Each row is a point. Each copy is the shape, with its points in the same order, turned, moved and blurred by noise. Say if it was mirrored as well.

Shape, 7 rows:
[[-17.9   8.1  19.8]
 [-11.1  21.7 -11.2]
 [  8.2   3.9  30.0]
 [ 16.1 -24.0   4.7]
 [ -4.8  -8.0  22.7]
 [ 25.9 -13.1   5.6]
 [ 19.2   8.6  10.7]]
Copy 1, 7 rows:
[[  0.6 -35.7  -2.2]
 [-17.1 -16.2  21.0]
 [  1.7 -22.8 -27.5]
 [ 16.1   9.4 -10.0]
 [ 14.3 -19.1 -11.5]
 [  2.0  14.6 -16.1]
 [-13.6  -3.8 -16.4]]
Copy 1 is: mirrored
Copy 2:
[[ 25.2 -17.1  13.4]
 [  9.3   7.8  24.8]
 [ 29.5  -7.0 -12.7]
 [ -8.4  -4.6 -21.7]
 [ 15.4 -19.1  -6.0]
 [  0.7   5.3 -24.9]
 [ 19.0  11.0  -9.9]]
Copy 2 is: only turned

Shape, 7 rows:
[[ 12.3  19.0 -11.7 -12.5]
 [  3.5  19.4 -15.3   8.6]
 [ 23.5 -28.0   8.0  -4.0]
 [-18.8  -1.3 -23.0 -14.2]
 [ -7.0   5.2  23.9   7.0]
 [ 18.2 -20.4  21.0  -7.6]
 [  5.5  18.6  -1.9  20.6]]
Copy 1 (7 x 4):
[[-18.7 -26.3 -16.6   4.8]
 [ -2.8 -31.1  -3.7  -7.5]
 [ 16.2  20.5 -26.7  -3.0]
 [-23.1  -7.8   2.0 -20.9]
 [ 11.7  -6.5  16.9  15.8]
 [ 11.9  16.8 -11.6  14.9]
 [ 10.0 -32.0  -1.3  -0.7]]
Copy 1 is: only turned
Copy 2, 7 rows:
[[-18.2   9.1  11.0  10.7]
 [-10.4  10.5 -10.1  14.9]
 [ 13.3  11.9  12.2 -33.6]
 [-21.3 -21.2  -7.0  -3.9]
 [ 25.7  -4.1   9.0  10.8]
 [ 21.2   4.2  21.7 -24.4]
 [  6.9  16.8  -9.2  17.7]]
Copy 2 is: only turned
Copy 3:
[[ 10.8   2.1  11.3  25.1]
 [ 26.0 -13.7   5.6  15.7]
 [  6.8  29.9   8.0 -18.8]
 [  1.4  -7.7 -24.8  11.9]
 [ -0.6 -16.4  16.6 -15.8]
 [ -1.4  24.3  17.5 -21.4]
 [ 29.8 -17.0  12.6  -0.1]]
Copy 3 is: only turned
Copy 4, 7 rows:
[[  1.7 -25.0 -22.1  12.8]
 [ 14.6  -6.7 -25.4  11.5]
 [ -5.6 -12.7  27.5  13.5]
 [-20.2   4.5 -23.3   0.7]
 [ 16.1 -11.2   2.5 -23.2]
 [ -3.4 -21.2  28.5   0.5]
 [ 28.8  -6.8 -13.5   3.0]]
Copy 4 is: only turned

Shape (9 x 6):
[[ 14.0  25.8   9.2 -18.1  -2.9  -6.5]
 [-12.1 -10.5  -4.3   9.6  19.3   0.0]
 [-22.3  12.8  26.4  -9.3   6.9  -4.2]
 [-21.9 -15.4 -14.7 -19.9  -0.9   9.4]
 [ 15.1   1.2  -6.6 -22.0  27.7   0.4]
 [  8.5 -17.4  19.0 -32.0 -35.8 -21.6]
 [-13.3 -10.4 -11.1   0.6 -30.1  25.8]
 [ -7.5  -1.2   9.5 -14.0  16.8   9.4]
 [-21.5  13.5   3.0 -14.0  23.6  -6.0]]
Copy 1:
[[ 23.4  10.0  -4.2  25.9  -1.4   5.7]
 [-18.4  -1.2   2.0 -11.9  11.1  -8.2]
 [ -3.0 -13.9  -8.6  22.4   5.4 -17.3]
 [-32.1  -2.2   2.7  -0.4 -19.2   6.2]
 [ -3.6  28.1  14.8   8.8  -2.7  -4.9]
 [ 18.6   2.9 -31.4  -1.0 -39.5  -1.2]
 [-14.8 -25.3   5.7 -11.1 -19.5  30.8]
 [-10.3  -1.4  14.5   8.8  -5.7 -14.4]
 [-21.3   6.9  -5.6  21.7   9.1 -14.1]]
Copy 1 is: only turned
Copy 2, 9 rows:
[[-12.5 -32.0  -1.2  12.4  15.2  -3.2]
 [  0.2  15.2  -1.5 -11.9   4.5  15.6]
 [-35.8   0.5   9.8   2.5   7.0   1.4]
 [ -5.8  -1.1   3.2 -35.5  -8.3  -7.0]
 [ -0.2 -25.9  -9.4 -19.2  21.0  22.4]
 [ -9.6 -39.9  20.7   5.2 -39.4   1.8]
 [  1.3   4.5 -18.2 -12.1 -25.6 -26.5]
 [-20.3  -7.1  -9.3 -13.9   5.5  12.2]
 [-21.7  -0.5   9.5 -16.0  25.7   5.1]]
Copy 2 is: mirrored

Shape, 10 rows:
[[-10.8  37.1  -4.0 -18.9  17.9   5.1]
 [  4.8  11.3 -16.8  11.7  10.3   3.9]
 [ 37.2   6.4 -17.8 -24.1 -16.3   4.2]
 [ -4.8   2.1  -4.6  27.1   1.6 -14.0]
 [  8.3  16.0   1.9 -10.4 -18.3  -1.7]
 [ 21.9  12.3   0.7  -6.0 -20.8  -2.5]
 [-13.2   1.4   4.4  -1.0   9.4  12.1]
 [ -0.6 -18.6  12.5 -39.1 -12.0   5.4]
 [ -9.7 -34.8 -35.6   2.7   9.7 -14.0]
 [ -2.9 -14.8   3.7  -3.6  16.5 -11.3]]
Copy 1, 10 rows:
[[ 25.4  33.9 -16.8   9.3 -19.1  14.1]
 [-17.4  11.7  -9.4  -4.8 -13.4  10.0]
 [  3.1 -14.2  -4.8   8.3 -52.2  -8.1]
 [ -8.7  -0.2 -10.8 -13.0   6.9  15.9]
 [ 13.9 -12.1  -9.2  11.1 -17.6   6.8]
 [  6.2 -18.1 -16.6  10.4 -24.7   1.3]
 [  4.6  17.5   1.7   6.6   5.3  -1.4]
 [ 30.0 -10.1   6.0   7.9 -11.7 -37.6]
 [ -6.1   0.7  19.8 -47.8  -6.6 -10.1]
 [  4.6   8.2 -12.0 -15.9   2.5 -17.5]]
Copy 1 is: mirrored
Copy 2:
[[ -1.1 -43.2  -3.0 -10.3 -21.9  10.3]
 [  7.9 -12.2 -15.6   0.8  -8.7 -11.7]
 [ 24.6 -20.7  19.3  22.3  18.3   3.4]
 [ -3.9   6.2  -9.6  -9.9  -4.9 -24.8]
 [  9.2 -11.4  22.9  -6.4  -1.7   1.9]
 [ 14.4  -6.3  24.8   6.1   2.2  -3.3]
 [ -3.2  -4.8 -15.2 -13.5  -4.5  15.5]
 [ -4.7  -9.8  15.9  -9.8  29.1  34.9]
 [ -2.2  -8.3 -33.3 -11.8  41.0 -16.4]
 [-21.9  -6.6 -13.2  -2.4  14.1   1.2]]
Copy 2 is: mirrored
Copy 3, 10 rows:
[[-28.9  18.5 -19.9  -8.1 -34.2  -2.2]
 [-15.6  18.8   8.3   0.9   1.4   2.4]
 [ 14.9  24.8   1.7  14.8 -22.1  38.5]
 [-10.4  -3.2  19.2  13.6   3.2 -13.5]
 [  8.2  10.2  -5.8  14.6 -24.0   4.8]
 [ 16.1  16.2   3.2  15.0 -21.6   8.4]
 [ -6.9  -1.0 -13.6 -12.1  -2.8  -2.7]
 [ 18.1 -20.3 -27.1  -2.1 -15.9  29.9]
 [-23.0 -18.0   2.0  19.5  30.2  25.4]
 [-13.3 -21.1   2.4  -5.8  -0.1  12.4]]
Copy 3 is: mirrored
Copy 4:
[[-25.4  -9.1  27.1  15.3  -3.1  -9.1]
 [  3.8 -13.1   1.1 -11.3  -3.7 -16.0]
 [ 28.6  -1.4   0.4  31.4   7.6 -31.6]
 [ -8.1  -2.1 -15.8 -27.3   6.1 -10.1]
 [  6.1   7.7   7.6  11.5  18.5 -19.6]
 [ 18.5   3.8   2.9   9.7  24.3 -17.8]
 [ -6.7  14.6  10.9  -7.2  -5.7   8.6]
 [ 10.5  37.4  -1.7  27.9   6.6   8.6]
 [ -0.8  18.4 -39.5  -3.5 -34.7  -9.7]
 [ -3.1  -0.3 -12.9   6.1  -2.1  17.5]]
Copy 4 is: only turned

Shape (13 x 8):
[[-10.5  25.8  -3.0  22.9  21.3  -3.8   9.5  -2.6]
 [ -2.9  12.1   2.7   5.4  10.7  22.3  24.3  13.5]
 [ -0.5 -12.4   4.8   0.8   4.5  -5.8  15.3  17.0]
 [  1.1  31.6  -8.7  21.2  17.6  19.0   8.3  18.0]
 [ 10.4  -1.6  27.1  -3.6   8.9   1.3  22.8  12.6]
 [  9.2  -4.8  -4.1   6.5  11.0 -18.4  25.2  -2.5]
 [ 10.8  11.8  22.2  -2.1   8.7  -1.3  -2.4   0.2]
 [-29.2  24.3 -24.9  -7.2 -20.1 -15.0 -13.7 -19.3]
 [ 14.0 -16.3 -14.9  -6.5 -12.3 -12.2  16.6 -17.1]
 [  4.4 -32.7   7.7   7.1 -20.7 -14.0  18.5  -5.6]
 [ -3.5  21.5 -26.7  -9.4 -12.3 -21.8  -7.2   2.5]
 [-24.8   4.9  -1.2 -37.7  11.8  -4.3 -25.7  -2.7]
 [ 26.1 -24.4 -15.8  17.0 -10.3 -11.6  12.9  -1.1]]
Copy 1 (13 x 8):
[[ -7.5  -5.8 -23.8 -34.6   0.4   7.5  -0.4 -11.2]
 [ 30.6 -14.6  -5.4 -18.1  -7.6   8.0  -0.4  -4.6]
 [ 12.9  -8.4  19.1 -15.6  -3.0   4.6 -20.9  -0.8]
 [ 12.8 -24.7 -29.6 -13.4   0.6  11.0  -1.2 -22.2]
 [ 26.3  -0.4   2.1 -24.0 -19.2   3.4 -27.8   8.1]
 [ -0.1  13.2  13.5 -27.3 -11.0  19.4 -13.1 -10.8]
 [ 12.5  12.0 -18.3 -15.2 -10.8  -4.7 -24.2   1.7]
 [-27.4  19.2 -10.1  -2.0  26.9  10.1  27.0  20.0]
 [ -0.9  29.5  19.9  -1.9 -14.1   7.1   4.2  -7.1]
 [ -6.1  14.2  31.0  -5.9 -21.9  -7.3  -5.8  10.4]
 [-23.8  17.4 -10.6   8.2  21.5  26.2   0.4   0.7]
 [ 13.6  25.1  -5.4  -3.8  48.2  -6.6 -10.2  15.9]
 [-12.6   9.8  23.2   2.7 -26.7   5.0 -10.3 -25.0]]
Copy 1 is: only turned
Copy 2:
[[ 21.7   4.7  -7.1  -4.6   4.1 -30.1 -27.5 -24.0]
 [ 25.4 -13.5   9.2 -14.2  15.7 -15.5 -19.8   5.5]
 [ -2.5  -8.7   4.4 -29.7   3.0  -3.7  -9.4  -2.9]
 [ 24.0 -16.8   5.4   6.8  16.0 -28.6 -33.1 -10.6]
 [  4.6  -0.3   8.6 -33.2  28.6  -9.2  -5.3  -0.8]
 [ -1.5  -0.3  -3.4 -23.9  -1.3 -25.7   2.2  -8.6]
 [  1.6   8.1   0.9  -9.5  28.3  -3.9  -5.8 -16.4]
 [ 11.5  29.2   0.6  23.8 -31.1   8.0 -17.0 -13.2]
 [ -7.0   4.6  -7.5  -9.7 -12.1  -8.7  20.7   9.1]
 [-18.9   4.2 -19.9 -31.9  -5.9   0.8   2.2  14.9]
 [ -4.6  11.0  16.4  16.6 -22.0  -7.3  -9.0 -14.4]
 [ 20.7   8.2  12.1  -2.0  -6.1  37.4  -1.4 -34.8]
 [-26.2 -15.4 -17.5 -12.0  -6.3 -20.7   8.5   8.4]]
Copy 2 is: only turned
Copy 3:
[[ 13.4  14.2  -2.0  -3.8  -6.4  24.4  31.0   6.7]
 [  9.7 -10.8 -30.7   4.0   3.3  18.1  17.8  -0.1]
 [  6.4   2.1  -6.8   8.6  12.0  24.0  -6.1 -13.3]
 [ 24.4   5.4 -25.5  -7.1   7.0   8.1  33.2   8.6]
 [ -9.4  -4.7 -16.7  -2.2   8.1  28.5 -11.7   6.8]
 [ -9.6  17.4  -9.7  -8.9   2.1  29.3   6.3 -24.9]
 [ -6.6  -2.2   0.4 -10.2  -0.2  21.6  -5.7  19.0]
 [ 23.0  -6.0  34.7 -12.9 -32.1  -4.3  13.9 -14.9]
 [-23.9  -2.4   5.5 -13.7   3.4  10.0  -2.1 -36.4]
 [-14.6 -13.7  14.0  -6.2  13.7  38.0 -11.3 -32.6]
 [ 23.5  10.3  20.6 -26.2  -8.9 -10.9   0.9 -17.7]
 [  6.8  -0.5  27.6  26.8 -22.7  -9.6 -10.4   6.6]
 [-15.7   6.1   2.1 -18.0  32.9  16.9   7.0 -33.5]]
Copy 3 is: mirrored
Copy 4:
[[ -5.3  15.1  16.9  11.5 -15.8 -14.1  16.8  -6.4]
 [ -9.7   6.1   6.5  -9.4   3.6 -18.8  -0.3  15.4]
 [  0.0  -1.6   2.6  -6.5  -5.2  15.6  -8.0  12.1]
 [-27.2  11.7  27.7  -3.1  -3.1 -21.6   5.9  -0.3]
 [  6.7 -24.1   3.9  -6.7   4.4   0.2   3.0  14.8]
 [ -1.4  -7.8  -3.2   8.2 -28.9   5.9   1.1  13.9]
 [  2.3 -17.2  11.0  15.4   9.0  -1.6   0.7  -3.3]
 [-11.0  28.9 -23.1  30.6  -9.7   0.9 -14.1 -38.3]
 [ -0.8  -6.6 -19.3  20.4 -26.5   5.7 -29.4  10.1]
 [ 23.5 -10.0 -12.7  -2.6 -22.7  14.8 -32.1   8.0]
 [-29.8   8.6 -12.2  22.0 -14.2  12.7 -13.4 -24.9]
 [ -5.9  20.2 -17.2  35.5  31.1  23.6  -1.9  -5.6]
 [ -2.0 -10.2   7.1   8.3 -37.8  10.7 -36.1  14.9]]
Copy 4 is: only turned
